Rows are points. Examples show where two turns around zero, p and q, send a point. Where does a point land after both, in the order given? Backwards means that the second turn is done in reverse. Each puzzle has new turns, and all numbers are rounded.

Turn p:
[ 10  -8 -18] => [ 16 -13  -7]
[-24 -26 -29] => [ 24 -23  32]
[39 35 22] => [-24  16 -49]
[12  6 47] => [-16  44 -12]
[-38  -6 -22] => [ -1 -24  37]
Turn q:
[-17 -19 -29] => [-1 39  2]
[-16   6  13] => [-19  -6   7]
[-19 -37 -37] => [-1 55 -9]
[16 33  5] => [ 15 -28  19]
[35 17 48] => [  4 -59 -18]
Where do these land?
p, then q: [12 24 11] => [-5 21 20]
q, then p backwards: [ 8 35 33] => [-21  14 -41]
q, then p: [-36 -39   6] => [-34 -34  23]
p, then q backwards: [48 -6 -4] => [ 35 -34  -1]
p, then q: [ 9  5 -5] => [ 5 10  0]
p, then q: [-41 -19 -41] => [-18 -18 -55]

Turn p:
[-11  14  43  17   4 -11] => [ -2 -28  35  20   3  14]
[ 10   5 -18  21 -10 -23] => [-16  19   6  18 -13 -18]
[-10   7   8 -26 -15  16] => [  5 -12 -16  -4  30   6]
[  4 -24  -5 -33  -9 -10] => [ 19  21   0 -19  24 -12]
[-10  -4 -40   1   6  -5] => [ -4  34 -21   2 -13   6]
[ 20  10 -28  10  26  11] => [-24   7 -15 -20 -31   1]
[-3 -8 39 10 -2 22] => [ 21 -40  10   3  -1   3]
Turn q:
[-16  28  -4 -28   3  -7] => [-5 32 11 27 -6  1]
[ -4  -4  -9 -24  19  11] => [14 14 -5  9 -5 26]
[ -2  -5  15 -48 -42 -23] => [-34   1 -33  48 -13  -9]
[ -9   3 -13 -16  -4 -31] => [-4  1  5 35 16 -2]
[14 -6 -6 26  0 -2] => [  9 -15   1 -18  14 -12]
[ -2 -10  17  24   5  10] => [ -8 -15   7 -27  -4   4]
[-12 -11   3  27  17  26] => [ 12 -13  18 -31 -13  14]
[22 -7 25 27 20 14] => [ -7  -4  -5 -47  10   8]
[  9  12 -29  13 -18   2] => [ 25  -2   1   4   1 -31]
Where do these land?
q, then p: [ 30   8  35  12 -10   9] => [ -3  34 -11  -3  28  21]
q, then p: [-14  18 -22  36 -27 -10] => [  9   8  52   4   7 -15]
p, then q: [  3  12 -18  -6 -16 -15] => [ 1  9 29  4  8 -2]
p, then q backwards: [ 13  -8  -6 -10  11  13] => [13 -2  8 11  0 17]
q, then p: [-22 -34   7 -11  -2  -1] => [ 31 -10 -21   9 -13  -8]
p, then q: [  9  -6   0  12  22 -29] => [-32  11   0  -2 -16 -13]
q, then p: [-18   9   4 -32  21  32] => [-20 -33 -31  14  13 -11]
